Each point is reached from the start by the listed moves, each made 0, 1 or 2 times, or once backwards (-1), plus a little noise. Say if it took an odd or an even number of moves. Then give how often each move was made.

Moves:
(1): [-19  24  10  46]
(2): [30  9  0  8]
Start: [17  8 -4 -4]
Points:
[-24  55  17  88] -> even (2, 0)
[44 19 -4  3] -> odd (0, 1)
[ 8 66 15 95] -> odd (2, 1)

Moves:
(1): [ -6   6  18  -8   5  14 -11  -6   0   0]
(2): [ -5 -11 -17  23 -17  -1 -12  -2 -21  -8]
(3): [ 0  4 -3  0  8  5 15  7 11  4]
(4): [ 0 -4 17  9  1 -3 -4 -3  1  3]
(5): [ 12   0   9   4   1   9  -6   0 -10  -3]
(6): [-3  8  6 -6 11 -2  3  5 -3  4]
(7): [-13 -12 -23   4  15  -2  23   6  15 -12]
(8): [  4  -3   0 -11  11  13 -31 -22  23  16]
(9): [ 5 11 20 -8  9  8 -6 14  7  4]
Start: [-2  3  5 -3 -8 -2  8  1  3 -2]
Points:
[-28 -56 -95  70 -23  -1  41  -4 -13 -49] -> even (0, 2, 1, 0, 1, -1, 2, 0, -1)
[ 22   7  26 -31   6   8 -40 -42  80  55] -> odd (-1, -1, 1, 1, -1, -1, -1, 2, 0)
[-18   0  29  19 -29  28 -59  -4 -43 -17] -> even (2, 2, -1, 0, 0, 0, 0, 0, 1)

Moves:
(1): [ 1 -6  4  2 -2  5 -8  4  2  4 -4  0 -7  2 -5  5 -5  0  4]
(2): [ -2  15  14  10   3 -10   2  -5  -5   4  -3   2  15   4   6   9   6  20
   7]
(3): [  6  -5 -14  -1   2  -6  12   0   8   6   2 -13 -10 -11   6   0  -2  -1
   2]
(4): [  8   0   8   9   7  11   3  12   2 -20   4   3 -20   4   7   9  -7  -6
 -17]
(5): [ -5 -19  -7  -4   5   2  -1   1  11  -3  10 -14   8 -25   4  -1  11  -3
   7]
(6): [ -4   9  -1  11  -6  11   2 -13  -6   6   7   2  17  16  -7   7   4  13
   3]
(7): [  3  18  15  -3  -7  -3 -12  -1  -4   0   6   1   4  11  -6   6  -8  18
  -1]
(8): [ -7 -14  -2   4  10   0  13  12  -1  -1  -9 -11   4 -10   1 -18   4  -3
 -17]
(9): [-3 -9 -2 -2 12 -3 -9  3  2  3  6  1 -2  9  0 -3 -1 -1 -3]
(10): [-15  -9  -2  -9  -6   3   1   2   6   0  -6  -5   0  -1  17  13  -4   3
  -1]
(11): [  9   6  -2   7  -1  -3   3  -2  -1   2  -2  11  19  -3 -15   3   1  -5
  -9]
(12): [ -3   4  -3   4   1  -9   4 -21   5  -4  -1 -14  16   2  -3   5   5  -1
   8]
(13): [  1  -9  11 -11  14   6  21   7   6 -12   7 -10  -5  -2   3   4   7  -2
   0]
(14): [ -7   1   3   7   1   3   5   5  12  -6   2   4  10   5  -3  -4 -10   6
   3]
(15): [ -3  10  -6  -7  13  13  -5   8  -7  -4  -9   6 -14  -2  -3   4  -4  -6
   3]
(16): [  7   5   4  -8  11   5  -4  -3  12  -4  -7   3 -19  12   7   6  12   1
  -3]
(17): [ 18 -11  10 -12  -3  -6   3   5  -1 -15  -9  -6  -6  -2   2   3  -1  21
  10]
(18): [-10  -6 -11  -3  -2  -6  16  19  10 -11   4 -14  -2   5   2   4  13  -8
  -5]
Start: [ -7   3   7   0   7 -12 -19   9   5   4 -15   3  20  10 -13   0  17  11
   0]
Points:
[ 32  -9 -24  14  54   0  39  47  27 -59 -17 -14  44 -42 -33  20  49  27
  10] -> odd (-1, 1, 1, 1, 2, 1, -1, 0, 0, -1, 2, 0, 0, 1, 2, 0, 2, 1)
[ -1  72  88  26  67   3 -49 -29  41 -35   0  34  52  95 -22  70  10  35
 -50] -> odd (0, 1, -1, 2, 0, 0, 2, 0, 2, 1, 2, 2, 1, 1, 0, 2, -1, -1)
[-22  59  68  -5  29 -49  -2 -24  41  -3  12  26  92  79 -26  19  27  35
  11] -> even (-1, 1, -1, -1, -1, -1, 1, -1, 1, 0, 1, 1, 2, 2, -1, 1, -1, 0)

Moves:
(1): [-10  11  -5  -1   0 -10   6   3   0   0  -5 -27   0  -2   7 -14   4  10
   4  -2   2  12  -2   5 -10]
(2): [ -3  -1  -7  -9  -8 -15   6  -4   4 -16  -7   7   5 -13 -10  -1   8  -3
   3  -8   8   2  -9  -1  -5]
(3): [ 0 -1 -3 -2 -1  3 -7 -2  1  0  2 -3 -9 -2 -1  6  1 -1  7 -1  3  2  8  2
  2]
(4): [  5  -1  -9   3  -5  -3   2   6   5   6   8   2  -2  -7  -5   2   3   5
   3 -12   1   4  -4  -7  -8]
(5): [-12   3  -2   8   3  -6   6  -4   1   1   1  -3  -4  -7  -6  -7   3  -9
  10  -1  -7  -3 -16  -1  13]
(6): [ 2  5 -1 -4  9  7 14  2  3  7 12 -1  1  4 -7 -1  4  0  9 -2  7 -3  6 11
  2]
(7): [-1 -5 -9 -3  4  2 -5  0 -6 -4 -3  1  7  0  3 12 -2 -3  2  7 -2  6  7  2
  0]
(8): [ -7  -9   9  -8  -4   4  -7   9  12  -5   1   5  -7  -3   5   6 -12   2
   3  -3   9   0   0  -4   7]
(9): [ 4  1 -3  1 -1  8 -4  2  1  1 -3  0 -3 -4 -9 -6 -2 -6  2  7  8 -2  4 -4
 -4]
(10): [ 7  7  4 -8 -1 -2  4  0  1  6 -1  3 -2 -6  2 -3 -5  3 -2  4  5  4  0 -1
  6]
(11): [-6  3  8 -4 -2  1 -1  1 -3  0 -3 -3 -2  9 -8 -5  2  4 -9 -1 -1 -1 -3 -5
 -3]
(12): [ -1   7   0   2   1   4  -5  -3  -2   6   3   8   4   4   8   5  -3  -6
   1 -11  -4   0   2  -5   4]
(13): [-4 -6  0  5  7 -4 -4 -6  4  7  2 -4  6 -2  0  3 -2  5 -4  2  0 -1 -7 -3
  3]
(14): [  4   1   3  15  -1 -10  -3   0   3   1 -13  12   5  -3  -1   3 -18   1
  -1   7  -5   0   0   2 -11]
(15): [-5  3  1  6  6  4 -3  4 -1  3  1 -3  6  2  3 11  9  5 -9  2  0 -1  6 -1
 10]
(16): [ -5   1   1   5  -7   8   3  -5   6  -2  -1  -5   2   0  -3   0   6  13
  -4   0  -8  15 -10  -2   2]
(17): [ -3  -7   4   2  14  -5 -14  -4   3  -3 -13  -6  -7   2  10  -7   7   5
  -3   4  -7  14 -10   4   4]
(18): [ -3   4   5   1   0  -3  -8   3   4  -1   2   3   0   5 -10   0   2   2
   3   6   6  -1  -8  -6  -5]
(19): [ -2   8  -5 -13   4   3   0  12   8   8  11 -17  -2  -9   4  -5   1  10
  -1  -5 -10   0  -4  -5 -11]
(20): [ -9   8   0   0 -11   0   2   0   2   3  -9  -3  -6   9   5   1  -3   6
  -5  -7   4  -1  -2  -1  -1]
(21): [  3  -9  -3   0  -4  -1   4  -1   4  -5   0   0   3   7   2   3   0 -10
  -4  -8   0  -1   1   6   6]
(22): [-7 -3  6  4  2  1 -3  6  0  2  2  1  1  2  2  0  1  4 -1  0 -1  1 -3 14
 -5]
(23): [  3   2   0  -1   9   1   7  -7  -2   2   5  -6  -6  -8   1   9   5   2
 -12   1   2   3  -1   3  -5]
(24): [  1   3 -10   1  10  -3  -7  -1   4  -2   4   1   7   5  10  -3  -3   7
 -11  -2   8   7   0   7   8]
Start: [ 2 -9 15  7 -9  0 -7 12 -3  8 -2 -5  4  6 -4  2 -1  9 -4  9 -1  8 -5 10
 -3]
Points:
[ 43   0  10 -40  -3  13 -27  27  36  45  28  42  -8 -21  36  29 -66  10
 -26 -23  47   3   6 -34   1] -> even (-1, 0, -1, 1, -1, 0, 0, 2, 1, 2, -1, 2, 1, 0, -1, -1, 0, 0, 1, 1, 0, -1, 1, 1)
[-26  40  30  38  33 -14 -36  -1  26  48  10 -30  13 -20  34  38 -13  54
 -63   5 -43  28 -43  -8  13] -> odd (0, 0, 1, -1, 1, -1, -1, 0, -1, 1, 0, 2, 1, 2, 2, 1, 0, 1, 2, 0, 0, 0, 2, 1)
[-24  13  19 -31 -29  53 -13  10   9  -1  -5  13  21  74 -35   9  20  34
 -28  -3  36  22  -3   8  15] -> odd (-1, 1, 0, -1, -1, 2, 1, 0, 1, 0, 2, 1, 0, -1, 0, 2, 0, 1, 0, 2, 0, 0, -1, 1)
[-59  25  16   3   0 -28 -35  -3   0  11 -20 -76  16  -9   5  10  41  68
 -18   7 -43  95 -67   8 -53] -> even (2, 1, 1, 0, 0, -1, 2, -1, -1, 1, 1, 2, 1, 0, 0, 2, 1, 2, 1, 0, 0, 2, 1, -1)

Moves:
(1): [ -6  17  12  -8 -15   3   0  -6 -10   8   7   1   5  -5   5  -9  -3   4
 -10   4   0   7   7  -6  14   1  12]
(2): [  6  -2  -3   3  -4   3  12   7  -5   8  -3   4  -8   1 -11   0  12  -3
   5   4   8  -7   3   1   1   3  -6]
(3): [  5 -18   5  -4 -13  -5   8  -8   2   7   2  -6  -2   3 -15  14   1  -8
   0  21   6   2  -1 -16   7  13  -7]
(4): [ 3 -1 10  8  5 -2  1  0 -5  1  3 -2  0 -1 -5  5  4 -7  9 -1  4  7  2 -7
  0  2  0]
(5): [  5  -4  -9  11  -2  -1  -6  -1  -6  15  17   9   1 -16   0 -14  14 -11
  -9   1   0 -10  -9  -6   3  -7  18]
(6): [ 17   8  -4  15  -4  13  10  -8  14   4   9  -1  -2   2   3  16 -11 -15
   9  -9  -2 -13 -16   2  -7  -3  -1]
(7): [  7   0  -4   5  -4   1  -2   8 -10   0  -4  -6   6   6  -1   8  -1   3
  -6  -5   8   0 -12  -5  -2  -4  -6]
(8): [  4   7  -8  -2 -15  -2  -4   6   0   0  -4  10  -3  -5  -6   3  -1   4
  -3   3  -5  -5  -7 -10  -2  -9   8]
(9): [ -1   1   3  -6   6  -6  -6  11   7  -3   4   1  -1  -2  -7   4   1  18
  -2  -5  -3   3  -3  10 -10   6  -7]
(10): [ -3  -8   0   2   4  -3   8   4   8 -11   4  -3   2  15  -7   1   3   2
  -2   3   1  -6   7  -5   3   1  -9]
(11): [ 13  -4  -5  -1 -11  13 -13  -1   1  -2  -4  10  -3   8 -10   0   6   0
   5 -13   8   1 -15   5   0  13 -10]
(12): [ -1   6  -5  -1  -9  -1   2   2  -2   1   2  -2 -13  -3  -1   2  -1 -10
  -1  -1   6  11  -4 -10   4  -5   3]
(13): [ 10  10  11   0  -5 -11  -4 -16   1   2  -9   3  -1   2  11   0  -2  -6
 -10  -4   7   1   2 -14   6 -12 -14]
(14): [ -1  -3   1  -3 -11  -3  -2   0  -2  -8   1  -4   2  -1   5   1   3   9
   1  -7   4   0   5  -3  -4   3  -1]
(15): [-1 -6 10 -4 10  2  9  0  0  4  1  7  6  1  1 -2 -1  3 -3  0 -6  8  5 10
  4  0 -5]
(16): [ -1  -4 -15  -2 -16  -7   6  -6   3   3  -7   7   0   6  -6  10  10  11
  -9  -5  -3  -5   0  -9   9  12  11]
(17): [ -1  -8   6  12   0 -11   0  -5 -11  -4   1   1  -4  -4  -7   1  -2 -11
  10   1   7   2  -5  -4   8   7 -10]
(18): [  0  -3   5   2  12   5   5   5   5   7  10   5   2  17   1  -5 -13  -5
  12  -4  -9  -6   2   7  -7  -3  -3]
(19): [  1   4 -15 -17  -1  10  -1 -11 -11   1   7  14   9  -2  -3  -5 -10  16
  -7 -10   1   1   0  -1 -11  14  15]
(20): [  6   7   2  -8   2   4  17  -4   1   1  -4   4   4   5  -3   1 -12 -25
  -1 -10  -2  -5   3   3 -13  10  -6]
(21): [ -7  -5   8   2  -3   7   4 -10   4  -3  -1   3  -3  -1  -3  -2   8   1
  -3  -1   3  -1 -11  -6  -3  10   1]
(22): [ 8  1  5  0  2 -1  1  0 -4 -3 -1  6  4  0  4 -9 -3  3  4 -2 -1 -2  0 -3
  1  6  6]
(23): [ -3  -5  -2  -6  -4   4   6  -6   2  16   6   7   7  -4 -14   2  -8  -2
   5   0  12   8   4   5   4  -1   7]
(24): [  8  -1  -4  -6  11   9   3 -11  -5   0   2   2   8   4   1   2  -5 -10
  23  -9  -2  -6 -13  -6   3   0   4]
Start: [-11   1  -6  20  -8   7  -2  13   9  -2  -4  -5 -17   4   9   1  -4   3
  -7  12 -11  10  -8 -15  -2  -8   7]
Points:
[ 66  69 -32  -3   9  91 -10 -17  34  17  12  65  -1  36  30   3 -55   1
 -10 -94 -37 -16 -69  38 -77  19   0] -> even (0, 0, -1, 0, 0, 2, 0, 0, 1, -1, 2, 0, 1, -1, 1, 0, -1, 1, 2, 1, 0, 0, -1, 0)
[ -4  40 -21 -24 -30 -26   3   3 -49 -38 -13  39 -21  14 -39   2 -37  14
  20  -6 -20  24   2 -83   6  52  33] -> odd (1, 0, 0, 2, -1, -1, -1, 2, 1, 1, 0, 1, 0, -1, -1, 1, 2, 0, 2, 1, -1, 1, -1, 1)
[  4  32 -81 -19 -52  55  27  -1  46  62  95  18  18  -8 -11  16 -60 -20
 -20 -62 -14 -18 -25  24 -63  25  85] -> odd (1, -1, 0, -1, 2, 2, 0, -1, 2, 0, 0, 1, -1, 2, -1, 1, -1, 1, 1, 2, -1, -1, 2, 0)
